Rows are points. The ring and each string are closed loops that go straight from each point to the next, and from the last back to the first. Before rounding, they use only three directions, however many columns there are. Count how often each string passes through the ring. Passing back the other way cancels.

Ring:
[[  0 -25  14  13]
 [ 32   1  11  22]
 [ 27  24 -12  15]
 [  2  26 -24   2]
 [-29  13 -19 -15]
 [-39  -7  -4 -16]
 [-27 -28   8  -2]]
String, 20 rows:
[[ 40  13  18  18]
 [ 53  27  17  20]
 [ 15  12   0   9]
 [ 13  10 -21  16]
 [ 17  26 -34  15]
 [ 15  43 -27   2]
 [  2  34 -16  -6]
 [-25  27 -38 -13]
 [-38  11 -35 -14]
 [-50  10 -27 -24]
 [-39  10  -4 -25]
 [-54  -5   1 -29]
 [-60 -23   6 -25]
 [-27 -12  20 -14]
 [-12  -8  -4   3]
 [-22 -30  -5   7]
 [-13 -27  -1  11]
 [ -7 -21  -4  13]
 [ 11 -29   5  26]
 [ 51  -4  28  32]]
Times through: 2

Ring, 6 rows:
[[ -2  15   6  -6 -18 -18]
 [ -5   8  32 -24  -3 -26]
 [ 23 -10  19 -16  10 -14]
 [ 20  -8 -13   4   3   2]
 [ 17   3 -35  19 -13   7]
 [ 18  10 -29  16 -23  -1]]
String, 25 rows:
[[  4  -7  16 -14  12  -9]
 [-11   5  17 -14   1 -14]
 [ 43 -14   5  -7   7  -9]
 [ 51 -20  21 -17  14 -16]
 [ 15  -7  40 -29  11 -25]
 [-29  12  35 -25   0 -23]
 [ 18  -3  13 -12   0 -15]
 [ 34 -10  21 -17   7 -18]
 [ 21 -10  37 -27  13 -23]
 [-25   8  36 -26   5 -22]
 [-13   8  14 -12  -4 -14]
 [ 50 -18  -5  -1   8  -3]
 [ 60 -24 -15   5  11   3]
 [ 25  -7 -10   3   0  -2]
 [-17   8   3  -5  -4  -7]
 [ 10  -2 -30  15  -3   9]
 [ 35  -7 -50  28  -8  16]
 [ 41  -7 -40  22  -9   9]
 [  2   6  -9   3  -9  -5]
 [-17  12 -19   9 -11   1]
 [ 34  -6 -57  33 -10  20]
 [ 42 -10 -44  24  -6  13]
 [ 15   0  -8   2  -5  -5]
 [-13   5   2  -5  -1  -6]
 [ 18 -13  -3  -3  12   0]]
Times through: 0

Ring (7 x 8):
[[-17   9  -3 -12 -10 -26 -30   6]
 [-29   0 -14   8  15 -28 -14  11]
 [-18  -5 -22  23  31 -16   5   2]
 [  9   5  -5  34  28  12  12 -14]
 [ 23  17  13  23   6  21  -2 -20]
 [ 26  21  12   0 -13  13 -17 -20]
 [  8  17   2 -18 -22 -10 -30  -8]]
String:
[[-22  21  26 -10 -24 -20 -48  13]
 [-12  13   9   6  -1 -10 -23   3]
 [-28  13  12  -3  -9 -25 -37  14]
 [-38   9   4  -8  -8 -36 -39  20]
 [-36   2 -14 -11  -1 -41 -29  17]
 [-27  -2 -23  -7   7 -36 -18  10]
 [-42  -2 -15   6  16 -37 -18  19]
 [-56  -2  -3  23  26 -36 -18  27]
 [-36   4   5  27  22 -19 -13  15]
 [-12   3 -10  14  17 -12  -6   0]
 [ -2  -5 -34   8  23 -15   7  -8]
 [ -1 -10 -44  14  34 -14  17 -11]
 [  1   1 -19  14  19  -6   3  -9]
 [-10   8   4  27  19  -1  -5  -1]
 [ -1   7  -5  18  16  -1  -3  -7]
 [ 16   1 -26   8  16  -1   8 -18]
 [ 24   1 -26  16  23   8  16 -24]
 [ 20  10   3  40  28  25  15 -21]
 [ 14  22  39  60  25  39   5 -15]
 [ 29  17  13  31  13  30   5 -25]
 [ 35  12  -8   9   5  18   4 -28]
 [ 18  11  -6   6   3   5  -5 -17]
 [  6  16  14  15   1   7 -14  -8]
 [ 14  27  35  16 -11  18 -23 -12]
 [ 35  30  28  -5 -28  21 -27 -23]
 [ 35  21   3 -19 -25   8 -22 -24]
 [ 30  20   0 -24 -28   1 -26 -21]
 [ 18  25  15 -25 -35  -3 -39 -12]
 [ -5  23  26  -6 -22  -7 -39   2]
 [-11  24  26 -17 -31 -16 -49   7]]
Times through: 0

Ring, 10 rows:
[[ 11  14  -3  24  -7 -16  17  -4  10]
 [  6   4 -11  28 -10 -14  10 -10  12]
 [ -4  -2 -10  24  -8  -8   1 -11  10]
 [-18   4   6  16  -8   2  -3   1   3]
 [-30  15  28   1  -3  13  -5  15  -5]
 [-29  10  28 -10   7  13  -7  10  -9]
 [-10 -17  -1 -24  31   0 -12 -23  -7]
 [  3 -26 -17 -24  37 -10  -9 -37  -4]
 [ 13 -11 -15  -7  24 -17   4 -28   2]
 [ 14   5  -6   7   9 -17  13 -14   6]]
String (32 x 9):
[[-25  -4  13 -10  11   9 -12  -4  -6]
 [-50  30  60 -16   1  30  -9  35 -17]
 [-39  23  48 -17   6  22  -6  24 -15]
 [-21  18  29  -6   5   9   0  12  -7]
 [-11  -5   5  -9  16   0  -5 -11  -3]
 [ -3 -11  -8  -4  16  -7  -4 -20   1]
 [-11   5  13  -8  13   1  -1  -4  -4]
 [-11   6  18 -17  20   2   0  -3  -8]
 [  4 -24 -13 -29  41 -10  -8 -35  -6]
 [ -3   4   8  -8  15  -4   3  -7  -3]
 [ -4   5   6   1   8  -5   3  -6   0]
 [ 11 -24 -25  -8  27 -17  -3 -38   3]
 [ 29 -40 -47 -13  41 -29  -3 -60   6]
 [ 21   8  -5   2  15 -20  18 -15   5]
 [  5  25  15  11  -1 -10  18   6   3]
 [ -1  29  21  14  -7  -5  18  13   3]
 [ 11  36  17  26 -14 -13  27  14   8]
 [ 21  13 -11  28  -7 -23  21 -10  14]
 [ 18  -9 -26  20   4 -23   9 -27  13]
 [  2  -2  -7  10   4 -10   4 -14   6]
 [ -4  18  12  18  -8  -5  11   6   5]
 [ -7  33  22  28 -21  -3  17  20   7]
 [ -3   4  -1  13  -1  -7   4  -7   5]
 [  3 -16 -21  12   7 -13  -3 -26   8]
 [  7 -36 -46  23   4 -20  -9 -44  15]
 [ -9  -6 -13  29 -13  -6  -3 -11  11]
 [-23  21  20  27 -23   6   3  18   5]
 [-24  -3   1  21 -13   5  -9  -1   5]
 [-16 -14  -8   8   3   0 -12 -15   3]
 [ -9 -16 -11   1  11  -4  -9 -21   2]
 [-14   8  12   4   2   2   0   1  -1]
 [ -9 -18 -11  -4  16  -4 -10 -23   0]]
Times through: 1

Ring, 7 rows:
[[ 15  -1 -23   2  23  26   7  27  -8  12 -14]
 [ 14  -2 -17   6  21  43   8  35 -16  -7 -14]
 [ -2   0   8   3  13  30   1   7  -5 -22  -3]
 [-13   5  26  -3   9   3  -7 -22  10 -21   5]
 [-20   1  23 -10   5 -20  -6 -45  25   2  12]
 [-15  -4   5 -10   7 -15   1 -36  22  17   9]
 [ -1  -4 -12  -6  14   0   5  -9  10  22  -2]]
String, 21 rows:
[[ 23  -1 -35   4  28  33  10  42 -14  18 -20]
 [ 14   4 -19  -1  24  11   2  19  -2  17 -13]
 [  0   0  -3  -3  16   8   1  -3   5   6  -3]
 [ -9  -9  -7  -7   9   3   8 -18  12  17   4]
 [-23 -13   1 -14   1 -20   7 -50  29  29  15]
 [-25  -2  19 -15   3 -35  -5 -60  34  18  16]
 [-11   5  16  -8  12 -15  -8 -29  19   2   5]
 [-10   1  11  -6  10  -3  -2 -22  13   1   4]
 [-24  -5  18 -11   2 -14   0 -47  24   4  15]
 [-10  -3   6  -5   9   4   2 -18  11   2   4]
 [ -6  -1   5  -4  12   4   0 -13   9   1   1]
 [-19  -9   5 -11   4 -12   5 -40  23  16  12]
 [-14 -10  -5 -10   6  -8   8 -32  20  24   8]
 [ -3  -5  -7  -5  13   6   5  -9   8  13   0]
 [  7  -7 -26  -3  18  14  11   9   2  27  -8]
 [ 20   0 -31   2  27  23   7  33  -9  20 -18]
 [ 30   3 -36   6  32  36   7  53 -19  14 -25]
 [ 29   4 -31   7  31  41   6  54 -21   6 -25]
 [ 15   3 -15   3  24  27   3  28  -9   1 -14]
 [  5  -1  -8   0  17  20   4  10  -2   1  -7]
 [ 14  -5 -26   3  21  36  11  31 -12   8 -14]]
Times through: 3

Ring (8 x 12):
[[-13  11  18 -20   3   9 -21 -11   4  29  10  12]
 [  1   0   2 -16 -28  38 -11 -11   8  21   4 -14]
 [  4 -12  -4 -15 -29  31  -6  -4  13   9   2 -22]
 [  0 -16   0 -15 -10   6  -5   3  14  -1   4 -14]
 [  2  -1   2  -4  25 -18   3   8  -2 -15   9   6]
 [  5  20   5   5  43 -20   7   5 -18 -15  13  22]
 [ -1  24  12   1  45 -20   0   1 -18  -5  14  29]
 [-15  19  23 -14  30 -13 -18  -7  -5  20  14  28]]
String, 29 rows:
[[  7   7   0  -2  10   5   3   1  -6  -6   7   1]
 [  4   6   2  -3  15  -1   2   2  -5  -6   8   5]
 [-13  -1  15 -14  30 -27 -12   4   5   1  12  16]
 [ -2  11  10   2  60 -46   5  12 -13 -23  15  29]
 [ -6  12  13  -4  48 -34  -3   7  -8  -9  14  26]
 [-11   7  16 -12  33 -25 -11   2  -1   3  13  21]
 [  4  15   5  -1  23  -3   1   0 -11  -3  10  13]
 [ 10  32   5  10  41  -6   9   0 -26 -10  13  25]
 [  1  35  13   5  50 -16   2  -2 -25  -2  16  35]
 [  6  26   6   3  25   4   2  -4 -18   1  11  18]
 [ -8  12  15 -11  22  -8 -11  -4  -3  11  12  18]
 [-22   7  25 -22  27 -21 -24  -4   6  21  14  24]
 [-39  13  41 -33  35 -30 -41 -11  10  43  18  39]
 [-23  17  28 -24  14   0 -29 -14   3  38  14  25]
 [-19  15  24 -24  -1  15 -28 -17   5  41  11  15]
 [-19   7  22 -28 -10  18 -29 -16  11  41   9   8]
 [-17   0  18 -27 -10  13 -26 -12  14  33   8   3]
 [ -3   4   8 -14  -4  15 -11  -6   4  15   7   0]
 [  6   6   0  -8 -14  29  -4  -7   0  10   5  -8]
 [  9   7  -2  -5 -11  28   0  -6  -3   5   5  -8]
 [ -8  -2  10 -17   1   3 -13  -3   8  12   8   1]
 [-13 -20   9 -29 -25  15 -21  -5  25  22   4 -16]
 [ -9 -26   4 -28 -33  20 -18  -3  28  17   2 -24]
 [ -9 -12   8 -20  -5   1 -14  -1  15  10   6  -6]
 [-16 -26  10 -28 -10  -7 -20   3  27  10   5 -12]
 [ -8 -31   3 -24 -12  -6 -12   7  26  -1   4 -19]
 [-12 -28   7 -23   2 -20 -13   9  24  -4   6 -10]
 [-17 -22  13 -23  17 -32 -16   9  21  -1   9   2]
 [ -6  -5   8 -13  16 -14  -7   4   6  -2   9   5]]
Times through: 0

Ring (9 x 14):
[[ -3  -5  -5  10  13   6 -17  14  15 -13  10  -2  -6 -12]
 [ -7  -2   5  11  16  17 -32  21  17 -26   9   2   5 -18]
 [ -7  -3   7   6  17  16 -31  15  12 -23   6   6   9 -12]
 [ -2  -7  -1  -1  16   4 -13   0   3  -5   3   7   3   5]
 [  6 -15 -19 -11  14 -16  17 -20  -7  24   1   3 -12  25]
 [ 11 -19 -31 -14  11 -29  37 -29 -10  41   1  -2 -25  35]
 [ 11 -19 -35 -10   9 -31  39 -26  -7  41   4  -6 -30  30]
 [  7 -15 -28  -2   9 -22  24 -12   1  26   7  -7 -26  16]
 [  3 -11 -19   4  10 -11   7   0   7   9   9  -6 -18   3]]
String:
[[  2  -9 -14   4   6 -13   7  -5  -1  13   6   0 -13   9]
 [  7 -15 -25  -5  13 -18  20 -13   1  23   6  -5 -21  17]
 [ 13 -22 -41 -11  15 -30  41 -22   3  40   7 -13 -37  25]
 [  8 -17 -33  -1  11 -22  26  -9   8  25  10 -13 -32  12]
 [ -1  -6 -11  12   6  -5  -5   8   8  -1  10  -3 -13  -6]
 [ -3  -4  -3  13   7   1 -14  11   8  -9   9   1  -5  -9]
 [ -7  -2   2  14  16  16 -31  25  22 -27  12  -2   0 -23]
 [ -7  -4   3   8  23  21 -34  24  24 -31  11  -2   4 -22]
 [ -4  -6  -1   5  19  12 -23  14  15 -18   8   1   2 -11]
 [ -2  -6  -3   5  12   3 -13   7   7  -7   6   3  -2  -3]
 [ -7   0   7  12  10  12 -29  16   8 -21   7   6   7 -13]
 [-10   1  14  11  18  24 -43  23  16 -35   7   7  15 -20]
 [ -9  -4  10   1  30  31 -44  22  23 -37   7   4  16 -19]
 [ -4  -6   0   1  22  14 -24  12  15 -18   7   2   4  -8]
 [ -4  -4   0   9  10   4 -16   9   6 -10   7   4   0  -5]
 [ -7   0   6  14   9  11 -29  18  10 -22   8   5   5 -15]
 [-10   0   9  14  21  27 -45  32  27 -41  12   0   9 -31]
 [ -4  -8  -7   5  24  14 -22  19  25 -21  12  -6  -5 -17]
 [  1 -10 -14   1  16  -3  -1   2  10   2   8  -3 -11   1]
 [  0  -8 -10   5   9  -6  -2   1   3   3   7   0  -9   3]
 [  0  -6 -11  11   3 -10   1   2   2   5   8  -1 -13   1]
 [  2  -8 -13   5   6 -11   5  -3   1  10   6   0 -13   6]
 [  5 -13 -22  -2  11 -16  16 -11   0  20   6  -3 -19  15]
 [ 16 -26 -47 -18  15 -37  53 -33  -4  53   5 -13 -41  37]
 [ 18 -27 -50 -19  13 -43  60 -37  -7  59   4 -13 -44  42]
 [ 11 -18 -34  -5   5 -33  39 -24  -8  41   5  -6 -32  28]]
Times through: 1

Ring:
[[  7  10  -5   4  -7   8  -1 -11  15 -21   5  20  -7   2]
 [ 11   1 -11   6 -10  -5  -1  -5   9  -1  16  30   2   5]
 [  3  -7  -7   6  -3 -11   0   2  -3  17  10  11   7   4]
 [-11  -8   3   4   9  -7   3   5 -13  21 -11 -24   4  -2]
 [ -2  -1  17   0  -2  -6  -9   2  -7   4  -4  -8  -1  -2]
 [  6   7  14   0  -9   0 -11  -5   5 -14   3  11  -6   0]]
String:
[[  7   3  11   1 -10  -4 -10  -3   3  -6   7  14  -2   1]
 [ 14   9  16  -1 -17  -3 -16  -7   9 -20  13  29  -6   1]
 [  7  15   9   0  -9  11  -8 -13  15 -32   0  16 -13   0]
 [  1  14   1   2  -2  16   0 -13  15 -29  -7   5 -13  -1]
 [  2   7   0   3  -3   6  -1  -8   8 -13  -1   6  -6   0]
 [  5   4   2   3  -7  -1  -4  -5   5  -7   6  14  -2   2]
 [ 11   8   1   3 -12   1  -7  -8  12 -16  12  28  -4   3]
 [  7   4   2   3  -8  -2  -5  -5   6  -8   8  18  -2   2]
 [  2   7  -1   3  -2   7   0  -8   9 -14  -1   7  -6   1]
 [ -2   7  -1   3   2   9   2  -8   7 -14  -7  -2  -8  -1]
 [  7   5   4   2  -8  -1  -6  -5   6  -9   6  16  -3   2]
 [ 13   7   9   1 -16  -3 -13  -7   9 -16  14  29  -4   2]
 [ 17  12  20  -2 -21  -2 -20  -8  12 -26  15  34  -8   1]
 [  6   8  19  -1 -10   0 -14  -5   5 -16   2  10  -7  -1]
 [ -3   3  11   1   0   2  -5  -3  -1  -6  -7  -8  -5  -2]
 [ -2   1   8   2   0  -1  -4  -2  -2   0  -4  -6  -3  -1]
 [  2  -2  14   1  -6 -10 -10   2  -6   7   3   2   1   0]
 [ -7  -7  18   0   2 -11  -8   6 -14  17  -7 -20   2  -3]
 [-21  -9  14   1  16  -4   2   7 -20  23 -24 -49   1  -6]
 [-21  -7   6   3  18   1   7   4 -15  18 -26 -47  -1  -5]
 [-25  -9   4   3  21   1   9   6 -18  23 -29 -54   0  -6]
 [-22 -12   6   3  18  -5   7   8 -21  30 -24 -50   4  -5]
 [-23 -12   6   3  20  -4   7   8 -21  30 -26 -52   3  -5]
 [-17  -7   4   3  14  -1   5   4 -13  18 -20 -37   0  -4]
 [ -9  -2   3   3   7   0   2   0  -6   7 -11 -19  -1  -2]
 [ -2  -3   7   2  -1  -6  -4   1  -6   9  -1  -5   1   0]
 [  1  -6  16   0  -5 -14 -11   5 -10  14   4  -2   4  -1]
 [  4  -3  17   0  -8 -13 -13   3  -7   9   6   4   2   0]
 [  4   0   9   2  -6  -6  -8  -1  -1   2   5   7   0   1]
 [  1   2   8   2  -3  -2  -6  -2   0  -2   0   2  -3   0]]
Times through: 3
String (28 x 14):
[[ -2  -1   3   3   0  -3  -2  -1  -2   4  -3  -4  -1   0]
 [-13  -4   4   3  10   0   3   2  -9  11 -15 -27  -1  -3]
 [-25 -10   5   3  21  -1   9   7 -20  27 -28 -55   2  -6]
 [-15 -13   3   4  12 -10   4   9 -19  31 -13 -33   7  -2]
 [ -1 -10   2   4  -2 -16  -3   6 -11  25   5  -1   8   2]
 [  0  -1   1   4  -2  -4  -2  -1  -1   4   2   3   0   1]
 [ -3  -4  -6   5   3  -3   4   0  -3  11  -1  -3   2   1]
 [  0  -3 -11   6   1  -4   4  -1   0  10   3   5   3   3]
 [ 12  -3 -16   7 -11 -10   0  -3   6   8  21  34   7   7]
 [ 24   0 -13   6 -23 -14  -8  -4  12   1  36  60   7  10]
 [ 17   2  -7   5 -16  -8  -7  -5  10  -4  23  41   3   6]
 [  4   1   0   3  -5  -3  -3  -3   3  -1   5  11  -1   2]
 [  1   6  -9   5   0   8   4  -9  10 -12  -1   8  -5   2]
 [ 11  12 -18   7  -8  11   4 -15  21 -24  10  32  -7   5]
 [ 19   8 -12   6 -17   0  -4 -11  18 -17  23  48  -2   7]
 [ 16   3  -5   4 -16  -6  -7  -6  11  -7  21  39   1   6]
 [  6   2  -3   4  -7  -3  -3  -4   5  -2   8  17   0   3]
 [  1   2  -9   5   0   2   3  -5   5  -2   1   7  -1   2]
 [ 13  -3 -16   7 -11 -10   0  -3   7   8  22  35   7   7]
 [ 18 -10 -13   7 -17 -23  -6   3   1  22  33  46  14   9]
 [ -1 -11 -13   7   1 -12   5   4  -7  26   7   4  10   4]
 [ -2 -13  -5   6   0 -16   1   7 -11  30   7   0  11   3]
 [  0  -7   2   4  -2 -12  -3   4  -7  17   5   2   6   2]
 [  0  -2   3   3  -2  -6  -3   0  -3   7   1   1   1   1]
 [-18  -6   2   4  15   2   7   3 -12  16 -22 -39  -1  -4]
 [-20  -8   7   3  16  -2   5   5 -16  21 -23 -44   0  -5]
 [-16 -10  14   1  11  -8  -1   8 -19  25 -17 -38   3  -4]
 [ -2  -5  10   2  -1 -10  -6   4  -9  14   0  -6   3  -1]]
Times through: 5

Ring:
[[ -1  28   2 -24   5  14  13  10 -21   4 -21  29   1  -4]
 [  0   6  -3 -18   3   3  25  25 -28   7 -16  24  -2 -12]
 [  0 -17  -8  -4  -4  -9  28  27 -24  10  -6  11  -3  -8]
 [  1 -30  -7  12 -11 -19  21  14  -9  12   5  -4  -2   3]
 [  1 -31  -2  20 -14 -22  12  -1   5  13  10 -13  -1   9]
 [  2 -18   7  23 -14 -19  -3 -23  22  12  12 -16   1  16]
 [  1   6  12  14 -12  -6 -13 -36  27   8   5  -9   5  23]
 [ -1  29  11   0  -7   9 -14 -34  18   5  -7   5   7  26]
 [ -2  40   7 -18   0  20  -2 -12  -5   2 -19  23   5  14]]
String, 28 rows:
[[ -4  26  -3 -10  -7  17   4  -6  -9   3 -15  16   7  28]
 [  3  12  10  -9   2  -2   6  -4  -1   8  -9  13  -2 -11]
 [  4  27  12 -25  11   7  11   6 -14   6 -19  28  -3 -25]
 [  0  35   3 -35  11  19  18  19 -31   3 -28  39  -1 -16]
 [ -2  34  -3 -36   9  22  23  26 -39   2 -30  41   0  -9]
 [ -3  24  -7 -23   0  18  18  17 -29   3 -22  29   3   9]
 [ -1  13   0 -10  -2   5  11   4 -12   6 -12  16   1   5]
 [  4   7  10  -9   3  -5   9   0  -3   9  -8  13  -3 -17]
 [  3  35  12 -32  14  13  12   9 -19   5 -24  35  -3 -27]
 [ -2  53   6 -35   8  29   6   2 -21   0 -30  39   3   1]
 [ -5  48  -1 -22  -3  30   0  -9 -13   0 -24  27   9  31]
 [ -4  23  -2  -6  -9  14   2 -10  -4   3 -12  12   7  30]
 [  2  20  12  -6  -1   2  -4 -18   9   7  -8   9   1   2]
 [  4  23  22  -2   1  -2 -13 -33  24   8  -4   4   1  -3]
 [  3  22  22   9  -6  -2 -23 -50  37   8   2  -6   4  15]
 [ -2  13   9  18 -17   1 -20 -46  32   6   4 -12   9  44]
 [  1   0  13  25 -17 -11 -20 -48  40   9  11 -20   6  33]
 [  1 -11  13  32 -19 -18 -19 -48  43  11  16 -26   5  32]
 [ -1 -10   4  26 -20 -12 -10 -34  28   9  11 -20   6  39]
 [  0 -18   7  36 -23 -19 -15 -44  40  11  18 -29   6  40]
 [ -2 -11   2  29 -23 -11 -12 -37  30   9  12 -22   8  45]
 [ -2   3  -1   7 -13   0   1 -13   5   7  -2  -1   5  28]
 [  3   0  12   9  -6 -11  -4 -23  18  10   3  -4   1   5]
 [  5   6  21  13  -6 -12 -16 -41  34  10   6 -10   1   4]
 [  0  30  19  12 -12   6 -30 -60  42   5   1  -8   9  38]
 [ -4  46  11   1 -12  21 -26 -51  27   1 -10   4  12  49]
 [ -4  58  11 -12  -6  29 -21 -41  15   0 -18  16  12  42]
 [ -7  56   0 -18  -7  35  -9 -22  -4  -2 -24  24  12  45]]
Times through: 4
String, 28 rows:
[[  1 -11   1   3  -6 -11  13   4  -4  10  -1   3  -1  -1]
 [  6 -35   6  12  -3 -30  18   8   1  15   9  -6  -7 -24]
 [  1 -53 -10  28 -19 -32  22  12  -1  15  16 -19  -2  11]
 [ -2 -34 -11  23 -20 -19  16   4  -1  11  10 -14   2  26]
 [ -2 -17  -8  13 -16  -9  11   0  -2   9   3  -5   3  25]
 [  3 -13   6   6  -5 -15   9  -3   4  11   2  -1  -2  -6]
 [  6 -35   6  15  -6 -31  15   4   6  15  11 -10  -7 -19]
 [  2 -49  -9  21 -14 -30  25  18  -7  15  12 -13  -4  -1]
 [ -3 -26 -14  10 -15 -11  24  18 -16  10   2  -1   1  18]
 [ -2  -3  -4   1  -9  -2  13   4  -9   8  -5   6   2  14]
 [  4 -10   5  -4   1 -13  18  11  -9  11  -3   9  -5 -20]
 [  5 -12   1 -17   8 -12  32  35 -30  11 -11  22  -9 -39]
 [ -1  10 -11 -30   6  10  36  44 -48   5 -24  36  -3 -15]
 [ -5  23 -13 -23  -2  21  22  23 -36   2 -24  30   4  16]
 [ -1  13   0  -9  -3   6  10   2 -11   6 -12  15   2   9]
 [  2  18   8 -15   4   4   8   0  -8   7 -13  19  -1 -10]
 [  3  41  14 -31  12  16   6   0 -13   4 -24  33  -1 -20]
 [ -5  60   0 -34   3  37   3  -2 -21  -2 -32  39   8  21]
 [ -6  44  -3 -22  -3  29   4  -4 -17   0 -24  28   8  29]
 [ -4  51   0 -29   1  31   3  -3 -18  -1 -28  34   7  20]
 [  1  44  10 -31  10  20   6   1 -16   3 -25  34   1 -10]
 [  3  20  10 -18   6   3   9   1  -8   7 -14  21  -2 -17]
 [ -2  16  -1 -11  -3   8  11   4 -13   5 -13  17   2   9]
 [ -5  21 -12 -20  -3  19  20  20 -32   2 -21  27   4  17]
 [  0   8  -6 -27   7   6  33  39 -41   6 -21  33  -4 -22]
 [  2 -10  -7 -17   4  -6  35  39 -37   9 -13  23  -6 -25]
 [ -4 -21 -22  -6  -9  -3  38  43 -41   8  -9  15   0   9]
 [ -2 -12  -9   2 -10  -5  19  13 -15   8  -4   5   1  12]]
Times through: 3
